Each row is a point. Each copy is the shape, with its points in the same order, stretched, turned, moved and blurred by noise. Some copies are also mirrored. Which?

Shape (8 x 3):
[[  3 -21  18]
 [ 19 -14  10]
 [-10 -31 -31]
 [-10   6  57]
 [-37  13 -30]
 [-13   5  13]
 [-16  27  27]
 [-37  44 -44]]
Copy 1 (8 x 3):
[[ 28   1  12]
 [ 29   7  -2]
 [  1 -35   0]
 [ 36  42  35]
 [-34 -11  17]
 [  6  13  20]
 [  2  38  26]
 [-60   5   9]]
Copy 1 is: only turned
Copy 2 (8 x 3):
[[ 14 -29  -5]
 [ -2 -30   5]
 [-17 -33 -47]
 [ 52   2  16]
 [-11  17 -56]
 [ 13   1 -13]
 [ 23  20  -1]
 [-31  41 -56]]
Copy 2 is: mirrored
Copy 3 (8 x 3):
[[ 15   0   6]
 [ 11   3  22]
 [-29 -19  -7]
 [ 55  11   5]
 [-25  18 -42]
 [ 15  10  -2]
 [ 29  31  -6]
 [-35  48 -41]]
Copy 3 is: mirrored

Shape (11 x 6):
[[ 20  27  15  16 -15  32]
 [ -3  21 -14  21 -20 -24]
 [-24   4 -28  44  -2 -30]
 [-27 -17 -20   0  -7 -30]
 [ -2 -18 -24 -16  33  26]
 [-26 -26  31 -26  42  -1]
 [ -1   3   5  31  43 -10]
 [ 17  13  -1  -1 -27   2]
 [  2 -21   5  36  20 -13]
 [-14   7  -7  20  -5  14]
 [ 16 -18  25 -17 -27  -8]]
Copy 1 (11 x 6):
[[ -7  10  16  21 -40  20]
 [ 23   4 -21  40  11 -14]
 [ -1 -23 -25  60  31 -28]
 [ -3   7 -32  14  35 -36]
 [-53 -16 -13 -26  14  21]
 [-32  33  32 -19  37   0]
 [-22 -28  30  27  27   9]
 [ 18  16  -6   2 -16  -7]
 [-11 -29  26  21  12 -15]
 [-26   5  -9  31  -3   1]
 [ 23  35  22 -16 -15 -28]]
Copy 1 is: only turned
Copy 2 (11 x 6):
[[ 12   7 -33  24   3  32]
 [-11  15 -21  17  -1 -25]
 [ -7  -2  -1  43   0 -47]
 [ -4  -3   8   0 -11 -33]
 [ 35 -44  -5  -4  10   1]
 [ 16 -16  33 -23  20  25]
 [ 22 -10  12  30  38 -11]
 [  4  20 -26   3  -9   5]
 [ 26   8  17  34   9 -17]
 [ -1 -15 -11  29  -8   3]
 [ 11  35  -4 -16 -23  18]]
Copy 2 is: only turned
Copy 3 (11 x 6):
[[ 42  15   5  -5  19 -15]
 [ -2  23  -1  25  -9 -33]
 [-21  11  16  38 -32 -23]
 [-36   0  -8  37   2 -17]
 [-23  -6  -7 -10  -1  31]
 [-41 -34  14 -10  36 -17]
 [-14 -18  28  -5 -21 -22]
 [ 15  14 -21   9  10 -22]
 [ -3 -31  14  16 -20 -14]
 [  2  14  16  15   7   3]
 [ 11 -24 -34  12  34 -25]]
Copy 3 is: mirrored

Shape (12 x 8):
[[  9  -3 -35  -3  -2  15   0  14]
 [ 18  42  -2   3 -20  28  38  36]
 [ 31  23   9 -10 -11  18 -12  19]
 [ 22  36  -5 -31  39 -19  -1 -23]
 [-19   0 -17 -14 -24   9  17 -10]
 [-26 -11   1  20  -2  28  36   5]
 [ 17 -11 -31 -26  20 -26 -20   2]
 [ -3  -2  23 -30  34  -5  43   2]
 [-16   9   3  -8   0 -36  37  11]
 [ 34   0  18   2  40 -29 -16 -27]
 [  3 -29 -17  -8  12  11  17 -23]
 [-22  26  18  -3  22  30   9  -7]]
Copy 1 (12 x 8):
[[ -6  13 -14   5  -4  55 -11  11]
 [ 27 -38 -48   3  21  26   0   9]
 [ 36  14 -24  -1  23  23 -17 -12]
 [ -7  35   8 -23  52  13  12  -1]
 [ -3 -15  -7 -28 -13  42 -22   5]
 [-29 -36 -15   8 -24  16 -16  -8]
 [  0  45  30   4   8  50   0   9]
 [-12 -28  34  11  39  13  -3 -19]
 [ 11 -23  21   5  -2  12  18   9]
 [ -5  52  19   1  19  -2  25 -41]
 [-33   0  13  -9  -4  48  -9 -26]
 [-21  -6 -22 -12  17 -12 -33  -3]]
Copy 1 is: mirrored
Copy 2 (12 x 8):
[[  5 -11 -29  -6 -24 -24  10   3]
 [ 10  29 -48  20  21 -38  15  30]
 [ 12  19  -8  35 -17 -14   1  14]
 [ -6   4  33  -3   2 -34 -40  23]
 [ 13  13 -32 -34   4   0  -8   1]
 [-16  15 -37 -22  31  -6  18 -24]
 [ 13 -32  20 -15 -36 -10  -8  13]
 [-25  23  26 -33  32 -13   5  17]
 [ 20  -3  -5 -27  43  -7  -2  24]
 [ 10  -6  60  13   0 -17 -28 -17]
 [ -6  10   5 -36 -14 -18   5 -24]
 [-33  29 -11  -2  31  -2 -18  -7]]
Copy 2 is: mirrored

Shape (16 x 11):
[[  8 -13 -12   5  -9 -30   7  13 -16  -4  -5]
 [ 11   8  -9   6  -6  12  16   9   1 -24  -2]
 [-29   1 -33   8  -8   9  15 -10 -12   5   4]
 [ 14  -3 -35   7 -18 -11  12   5  -2  -6   1]
 [ 13   4  -5   6 -10 -12  16  10   0   7   2]
 [ -6   0  11  -2  -7  -3  13 -15 -17   3  -2]
 [ 12 -12  12 -44  -2  11 -37   3   3 -17   4]
 [ -9 -31 -10  -1 -11  10  10 -11  -2   5  -1]
 [ 10   6  14   9  -8 -16  -9  13   6 -19   9]
 [-19   6  -8  -5 -13   3  11  13  -1   5  13]
 [  0   2   8  -2 -11 -35  13  -5   9   1   1]
 [  7   8   8   7  -5  -3  10  -3 -10   5  29]
 [ 11  -3   9   9  60  -8 -21   6  13   5   1]
 [ 11   6   6  10 -10   7  -7   9  -2   3  -4]
 [  0   6  11   2   4  12 -28 -17   3   2   0]
 [  2 -19  12  -4 -15 -10 -16 -12  -6  -8   1]]
Copy 1 (16 x 11):
[[ -9 -14  17 -16   1 -14  24  10  -6  -6   7]
 [ 17  -7  -2   4 -18  -2   5  13   2 -22 -20]
 [-23 -13 -13  -4 -20   1   7   8 -13   9 -24]
 [  3 -29  10 -14  -9 -16  16  10  -2   2 -26]
 [  3 -11  -1   3  -9  -9   7  13   7  -4   0]
 [-16   9   7   4 -19  11   9   1   8   1  14]
 [ 17  -3  14 -31  12  36  -8 -17   7 -21  16]
 [ -9  -2  13   7   2  30  11   8  -3  16 -10]
 [ -2  -8  10   4  -1 -11  -1   3  12 -32   1]
 [ -9 -17 -18   0  -7   7   6  10  11 -13  -3]
 [-18  -2   5  10   0 -19  18 -12  18   1  10]
 [ -5 -20  14  11 -19   2  -8   3   8 -13  14]
 [ 19  15  -8   5   3 -11 -39  -3 -37 -15  26]
 [  2   3   2  -4  -6   6 -12  22  11 -12  -5]
 [ -7  14   6  -6  -7  12 -27  -5   4  -4   2]
 [-18   2  31  -7   6  14   5  -7  10   0   5]]
Copy 1 is: only turned
Copy 2 (16 x 11):
[[ 15 -21   7 -11 -15  -4  -4  -5 -19  19  -5]
 [ 16  -2 -16  14  11   3  -5  -1 -21 -15  10]
 [  3  27 -14 -15  24  -2   8 -19 -15  22   0]
 [ 15  -7  -8  -3 -11  21  -3 -21 -21   9  -2]
 [ 14 -10  11  -3 -12   7  -7 -17  -6   4   7]
 [  3   7  15 -18   6  -9   0   4 -19  -2  -7]
 [ -4 -42 -33 -17  15  11   8  15   6 -39 -39]
 [-21  14 -12  -6  -6  15   0   5 -19   9 -20]
 [ 26 -18   1  15  -2 -15 -18   0  -7 -13 -16]
 [  1   0  -8 -12  16 -11 -11 -22  -3   8   4]
 [ 11 -15  23   1 -16 -12  -1 -23 -17  -4 -18]
 [ 12  -4  22  -1  19  12 -22  -4   0   1  -8]
 [ 27 -32   7  37  22   4  42  11  40  -3 -24]
 [ 22  -1  -5  -6 -12  -2  -7   1   4 -10  -1]
 [ 19   3  -9  -3  10   0  13   8  12 -22 -32]
 [  2  -7  -3 -10 -11  -1  -9  12 -16 -11 -40]]
Copy 2 is: only turned
Copy 3 (16 x 11):
[[-10   2 -20  -4   5  -4   9   2 -11  31  16]
 [  9  -2 -14  12  -3   6  -5  20   7 -23   9]
 [-26 -23 -21  22   2   8  -9  -2  27   8  -8]
 [ -5 -25 -34   0  13   6   1   7  -9   3  10]
 [ -3  -3 -24   2  13  -9  -2  -5  -8  -5   7]
 [-15   4  -4  18  -7   7  -8 -21  -4   7   3]
 [  9   4  24 -37 -13  38  -2   2  -5  19  14]
 [-22 -12   8  10   8  14  15  -5  -5   6  -8]
 [ 13   5   7  -3  15  -8 -16  13 -14  13  25]
 [-19  -2 -11   2  16   4 -21   0  16  -2  10]
 [-11  -9   4   5  15 -24 -10 -14 -15   9  24]
 [  9   1 -17  18  17   6 -11 -21   7  -1   6]
 [ 34   2   6 -16  -7 -27  23  -3  29  34  -1]
 [  9   6 -15  -4   4   2 -13  10 -11   1 -10]
 [ 19 -11  15   2  -8   9 -18   2   3  17 -16]
 [ -7  -4  20   3   3  12  -4  -3 -22  28   7]]
Copy 3 is: mirrored

Shape (15 x 12):
[[-37 -24 -24  42 -10 -14  16  -3   3  19   7   1]
 [ 25  -1 -26  36   1  -3   8  13  -5 -15   3 -15]
 [-16   2   4  -7   0   7 -20  15 -28 -12  11  24]
 [-10  24  24  12  -8  13  -5  18  -5 -11 -31  17]
 [-30   9  30  -7  17 -19   2 -24  -7  -4 -21   9]
 [  3  11  22  -1 -12   6   5 -11  29 -17  -9  24]
 [  1 -10 -25 -11  -5   8  18 -21   2 -17  15  20]
 [ -6  17  20  18 -24  16  12   9  25  34 -28   2]
 [-10   5  15  37  -5 -18 -30  14  12  17  12   4]
 [ 14 -31  11 -11 -25  -1 -26 -27 -21  11 -13 -15]
 [-24  24  -9   9   6 -18 -11 -19   9 -18   8 -18]
 [ 23  -6  13   9 -24 -23 -31  16  27   0 -32  -9]
 [-11   1  20  14   7  21   6   1  22  -1 -29 -11]
 [-15 -14  13   2  20 -11 -31  23 -20  39  -5 -17]
 [  7   9  21  -6 -21  11  26   5  31  -7   7 -23]]
Copy 1 (15 x 12):
[[ -3 -33   2  40  24   4 -36 -19 -25  36 -26   1]
 [ 11   6 -35  27   8  24 -12 -35 -23 -12   2  12]
 [ -2  12   2  23  -4  -1 -16  39  -2  -9  -4 -20]
 [ -5  42  24  12 -19   8  -1   8   9  11 -20 -27]
 [-27   3  18  -8   3 -15  11  22 -16  19 -31 -53]
 [ -1  24  21  -3  18 -29  10  -2  13  -6 -17 -27]
 [  6 -23 -24  20  29 -23  13  11  -2  -4  15 -23]
 [  3  30  35  -4   2   0  -1 -19   3  52 -22   7]
 [-11  18  15   4   9  -2 -51 -13 -14   4 -41  18]
 [ 42   3   1  -3  14 -12  -7  20 -53  20   0  -9]
 [-28 -17 -19  -5  -2 -10 -28 -13  -3   2   2 -35]
 [ 22  33  24  -7 -28 -14 -17 -21 -34  -7 -27  25]
 [  4   5  24 -15  10   9   1 -14   0  17 -23 -13]
 [ -1  -5  13 -14 -12  21 -26  22 -42  24 -26  25]
 [ -9  16  27 -10  25 -15   4 -29   0   8  18 -13]]
Copy 1 is: mirrored
Copy 2 (15 x 12):
[[  0   2   3  28  -2 -42 -20 -39  16 -39  20   2]
 [ 17 -18  -8  -9 -12 -26   7   9  24 -18   2  -9]
 [-15  13  21   2 -14   9 -14   4   4  27   8  -1]
 [-10 -19  17   8 -19   0   1   6 -15  26 -41  13]
 [-22  13  15   4  16  -6   2 -20  -8   7 -11  29]
 [  0 -18  32  -9  13  23  -3 -10 -12  16 -36   1]
 [ -2  -8  32  -4  25  22  -6   6  12 -20   5 -18]
 [ 14 -27 -10  21  -8  -5   0 -26 -31   4 -38   2]
 [ 23  14  -6  15 -25 -25 -19 -41   7  27   8  16]
 [ -9 -38 -46  15  28  20   9 -26  12  15  27   4]
 [  5  32 -12  -1  10 -10 -21  -6  29  -6 -13  12]
 [ 18 -43 -33 -14 -15   6  -4 -30  -3  17   1  37]
 [  0 -28 -10  -2  14 -17  -6  -5 -26   9 -33   2]
 [ -2  12 -39   9 -16 -30  -5 -28 -19  17  42  24]
 [  2  -7 -18 -20   3  16  -2  -5  -9  -7 -42 -27]]
Copy 2 is: mirrored
Copy 3 (15 x 12):
[[-29  38 -35   6  -6 -15  -9  30 -46 -27 -41 -17]
 [  1 -15 -34 -16 -41 -11  18  18  15  -3 -24   1]
 [-21   5  11 -22  21   4  21  -4   3 -21  19   3]
 [-18 -18  35  10   2  23  10  29  17 -21 -10   6]
 [-17 -16  27  -6  40 -10 -19  33 -28 -14 -11  -5]
 [  6   5  36  31  -4  -2 -15  19   9 -20  -2   1]
 [ 11  18   4 -17 -13 -24  -6 -12 -10 -25 -13  -2]
 [-10  -2  26  60 -12  32  -4  32 -10  -9 -37  14]
 [-23  16 -20  38   9  13  -2  41 -14  -9   7   6]
 [ -1 -21  -7  17 -12   8   7 -28 -24 -13  32 -37]
 [  3   9 -10 -11   8   9 -34  36 -12  -9 -10   3]
 [-28 -14   5  49 -17  21 -17   6  21   4  24 -12]
 [ -1 -12  25  29  12  13  -1  28  10  -2 -35 -10]
 [-40 -19 -13   9  44  13  16   4 -14  18  -3   6]
 [ 10  13  32  21 -14   3  -7  19   8  27 -12  -4]]
Copy 3 is: only turned

Shape (17 x 12):
[[ 10 -27  19  22 -27  -3   4  17   8  17  -6   9]
 [ 13   5  18  27   3 -13  16 -24 -47   0  11  -3]
 [-15 -11 -16   3 -17 -18 -17  17  -2  11 -13   6]
 [ 12  10  -9   2  42  12  14  36  11  -3  -7   8]
 [  0 -13  16 -10 -10   0  10   4 -12 -17 -10  11]
 [ -4 -25 -16  19  -3   9 -18 -14 -13  22  29  17]
 [ 16  -2  34  11 -13  -3   0  10   3  17   9  12]
 [  9 -17 -45 -22 -18  19 -34 -10  -7   1 -13  -5]
 [ 23  26  41   1  24  -3   8 -15   8  20  -9   2]
 [ 15   1  26   7  -9 -12 -14   8  -3 -23 -33  25]
 [-29  31  16  -9 -18   0  -6   6   5   4  21 -31]
 [ 39  44  19  14 -16 -12 -25  15 -36 -28  29  15]
 [ 13  10  29   0  -5  12 -55  17  30  36   5  -7]
 [  4  -5 -21  -8  10 -11   2   1  -3 -40  24  -4]
 [-27  28 -25   9 -17   2  13   8  -3   3   5  11]
 [-11  -5 -25  40   3   2  23  12  15   2  10   4]
 [-15 -10  10  25   5  12 -10 -15 -27 -13  -9   5]]
Copy 1 (17 x 12):
[[-15 -10  16  15  12  -3  13  18 -11 -25 -16   2]
 [-38  -1  35   0  10  11  -6 -32  -7  -3 -25   7]
 [-17  -5   3  16   1  -8  -1  19  -7  20  -5   5]
 [ 13  -7   1 -22 -21  18  14   1  22  -7 -18  -7]
 [-12  10  13  -9  17   7 -16  10 -11 -11 -12  -4]
 [-26 -37  -9  18  -1   0   4 -13 -17  -1  -5   0]
 [-14 -11  30  10  10  18  17  12  -1 -36  -1   1]
 [  5  -6 -17   5 -15 -26  -1  -5 -34  14   0  12]
 [ -8   4  31  -9   6  36  23  -2  13 -32   8  30]
 [-30  28   8  -4  10   3 -16  12   1 -28   5 -11]
 [ 20 -17  36   5   5   4   8  -6  14   3  31  -4]
 [-28  19  22  -5 -21  14  23 -29  -1 -12  25 -39]
 [ 23  -4  14  32 -32  20  45  13   5 -36  32  15]
 [ -4  -1 -18 -15  18  -9 -11 -29   1  20   8 -27]
 [-11 -26  18 -20  -6  -3 -10  10   6  10  15  -5]
 [-24 -29   9  -8   9 -18   5   3  18   2 -12  -9]
 [-20  -7  16   7   2  -6 -29 -19   1  -8 -16  -3]]
Copy 1 is: only turned
Copy 2 (17 x 12):
[[-11   2  20  37 -29  22   3  11   5   6  11  10]
 [ 39 -25   6   6   6 -21  14  13 -19 -20  19   9]
 [-11   3  17  23 -24 -18 -18 -14   8   6  -8   8]
 [-21  10  17  13  27  -7  20   6  21 -21  20 -23]
 [  8  15  21  -8 -17  -9  13  -6  -5   7  37  -1]
 [  3  -8 -21  27   0 -14 -10  19  18  31 -20  23]
 [  7 -13  13  30   6  28   7  10   2   8  20 -15]
 [-29 -15  -8 -34 -25 -31 -29  -7  17   8  -4  15]
 [ 14 -46  31  -5  37  31  20  12  12 -10  18 -40]
 [ -8  -2  54  -6  -5   5   7 -18  -2  -2  58   5]
 [ 18  -2 -17   7  11   2   8 -27 -26  12 -24 -26]
 [ 29 -11  -5   9  46  -1 -10 -15 -36 -19  60  -7]
 [-25 -52  -3  33  21  38  -9 -13  26  21  -4 -34]
 [ 21  29 -17 -27   8 -20   6 -26  10  -4  19  22]
 [ -2  27  15  12  11 -15  -7   4 -27   6 -26   0]
 [-13  29  10  26   1   0  12  13   2  -6 -28  29]
 [  0  -7  17   3  -9 -34  20  -5 -11  12  13  21]]
Copy 2 is: only turned
Copy 3 (17 x 12):
[[  6  -3 -18   1  -2 -12  14  23  31 -17  10   5]
 [ 10  -6  11   0 -10 -19  -4  37 -13  38 -27  -3]
 [ -3 -12 -16   9  -6  -7   8 -17  10 -12   4  15]
 [-15  17  -4  -1  20  -3  17  -5 -27 -14  27   7]
 [ 17  -2   2 -10   5  -1   8   7   5  -9  -3 -13]
 [-12 -25   2 -18 -30   4   0  15  -2  11  11  44]
 [  1   2 -10  -9  -9 -35   0  28  16  -4  17 -12]
 [ -4  11 -11 -25  -5  14 -12 -28  14   1   0  32]
 [-22  22  31  -6   3 -52 -21  30   7  13   9 -23]
 [ 16  15  -3  -4 -10 -19   1  10   1 -23 -24 -27]
 [-12 -33 -12   0  20 -27 -25  -5  -3  17  23  -9]
 [ 26  10 -46 -10 -30 -30 -16  19 -39  23  -8 -48]
 [-30   0 -15 -28  -8 -59 -22   4  23 -14  33   8]
 [-12  -6 -11 -20   6  24  16 -14 -31   8   5 -13]
 [  0 -20 -12  27  -1   7 -19  -4 -18   2  17  13]
 [-21 -18 -15  19   7  25   7  13 -17  -6  15  29]
 [  7 -24  15 -12  -3  -3  -8  23 -17   1 -30  28]]
Copy 3 is: mirrored

Shape (15 x 12):
[[ -5  -8  32 -14   0  10 -34   3  -1   9   9 -13]
 [  5 -17   2  27  -4   2  18  19  28 -18  31 -35]
 [-14   0   3 -27  23  35 -44   9  -3 -14   9  -1]
 [  8  14   9 -15   9  13 -32 -15   5   3  -5 -17]
 [  5  23  12 -22  26  29  -9  -2  -5  17  16  -1]
 [  0 -16  10  -3  14  34  -7 -10 -29   8   9 -11]
 [-35  21   3  20 -29   0  40  -6   1 -15 -11  35]
 [  2  -3  14 -42  17   5  -8  -4 -14 -14  14 -20]
 [  9   3  17   5  31   7 -25 -12  -6 -19   5   1]
 [ 11  -7  -7  16 -12  15  18  23  12 -13   4 -19]
 [ 20   3  -7  29 -36  14  28  12  -3 -28   1 -23]
 [-17  -5 -29  16 -26   1  34 -22  15  -5 -11  21]
 [ 36 -21  -4  17 -20  -5  14  29  12 -13  13   3]
 [-24   5 -10  17  -3 -11  32  12   3  -1 -35   7]
 [  2   3 -22  26 -16 -19   1  22  -5  -8  25 -17]]
Copy 1 (15 x 12):
[[-20   0  30 -11  15   4  -3   1  19 -13  -5  19]
 [  3  -5  15  32 -15  28 -19  -9 -20  10  47  19]
 [-39   5  -4 -11  28  29 -17  -5  24 -36 -38  17]
 [-32  14  13 -10  11  -1   3 -28   8 -14 -32  12]
 [-34  24 -12   4  32   8  13 -21  17  -3 -11  -8]
 [-28  28   0   9  31   2  16  14   0 -34 -14   8]
 [  3  28 -60  -5 -14   0  14  47 -17  32  20  24]
 [-35  13   7 -19   3  10  -8 -10   1 -38  -7 -14]
 [-22   9  12 -21  45   8  -5 -18  -4 -21 -17   5]
 [ -1   9   1  33 -16  27 -15   9 -16  17  17  -4]
 [ 23  18  -2  28 -29  29 -12  14 -31   8   9   1]
 [-15  15 -41  13 -24   4  24  29 -31  18   1  20]
 [ 10 -24  27  29 -12  37  -2  17 -19  21  16 -19]
 [-13  24 -30   6 -14 -16 -16  31 -17  34  17   5]
 [ 25 -15   3  28 -11   3 -16  -3 -10   4  19  10]]
Copy 1 is: mirrored
Copy 2 (15 x 12):
[[-34   2 -11  -8 -26 -10  17  23   4   0  24  -2]
 [-46  -7  -5  50  -5  11 -21  18  -7 -27  -5   6]
 [-33   3   8 -24  16  -3   9  42 -20   3  20 -20]
 [-10   1  11   6  -8 -20  16  28   6 -10  18 -17]
 [ -6  14  -1 -15  -3   1  25  37  -7 -10   0  -5]
 [ -8  16 -18  -4   2   0  25  19 -23  11  24 -12]
 [ 14 -36  21  19  20  32   8 -20  11  16 -27  35]
 [-23 -16 -18  -8   0 -18  27  31 -18 -12  -3 -13]
 [-28  10   9  12  20 -32  21  18  -8  -8   9   9]
 [-23  -5   1  28   2  17 -23   2 -12 -23  -2  -1]
 [-10 -19  17  47  -3  12 -17 -14 -23 -23  -4  10]
 [ 30 -33   7  32  27  13 -14   3  10  15 -11  10]
 [-25  -8 -10  23   0 -10 -38  -2 -15 -27  -5  24]
 [  0 -15   3  22  14  20 -13 -28  21   6 -21  -7]
 [-34 -11   7  37 -14  -7 -35  13 -12   3 -24   6]]
Copy 2 is: mirrored
Copy 3 (15 x 12):
[[ 23  13   1 -13   4  -2 -20  13 -36  16  -4   2]
 [-11   2   9  11  13 -36  -7  26  -4 -48   6  -6]
 [  1  -1 -24   3 -13  32 -37 -14 -27   9   5 -27]
 [ 29  16 -12   1 -13   9 -30  -1 -12  13  -9   3]
 [ 22  23 -17   0  22  26 -15  -7  -5  31  11 -15]
 [  9  -2 -38   8  30  29  -5  21 -21  21  29  -1]
 [ -6 -37   1  10  16 -26  57  -1   4   8 -11   2]
 [ 11  44 -26  -4  16  20   2  -3 -40   4   8  -7]
 [-12  10 -38  25 -10  -8 -29 -11 -20  13  19   3]
 [-17   2   1   6  22 -17  -6  40  16 -24 -10   0]
 [-29   2  -4  14  20 -26  18  48  24 -36 -20  13]
 [  4 -38  -6   4   3 -14  38   6  20 -17   2  12]
 [-52  16   5 -13  11 -30  -1  45  14 -17   9  26]
 [ -4 -29  -3   9  29 -10  25 -16   3  -8  -6  13]
 [-10  -2  27  23   4  -5  -1  18  -4 -25   4   8]]
Copy 3 is: mirrored
Copy 4 (15 x 12):
[[ -4   6  -3 -27 -12  -7  11  28 -13   6  17 -21]
 [ 10 -47 -13  12   6   5  33   9 -16 -13  11  22]
 [ -9  13 -13 -17  -5   2 -34  29 -39  22  31 -13]
 [ -4  16 -25   5 -17   4   1  22   1   9  19 -14]
 [ 12  30 -15   3 -37   2  -5  24 -23  14  20   5]
 [ 12   5  -3  13  -3 -16  -2  19 -25  21  -2 -10]
 [ 13 -29  11  -1  -5  47 -10 -24  14  -8 -48   6]
 [-12  14   7  -7 -10  -6   3  -1 -26  -4  24 -14]
 [ 18  11  -7   5   1   5 -11  23  -9  -3  26 -17]
 [  2 -36 -20  16  -7   6   6  14 -19 -14  -6  13]
 [  1 -38 -25  35  -2  29  26   3 -14 -26 -31   6]
 [ 14 -41 -19  16  10  16 -17 -36  23   8 -43  14]
 [ 14 -36 -30  -2  -1  -9   1   9 -20 -35  -5   8]
 [ -4 -32  14  10  -2   8 -20   0  20 -12 -21  12]
 [ -3 -19 -14  12  25   3  25  12  -4 -20 -10  32]]
Copy 4 is: mirrored
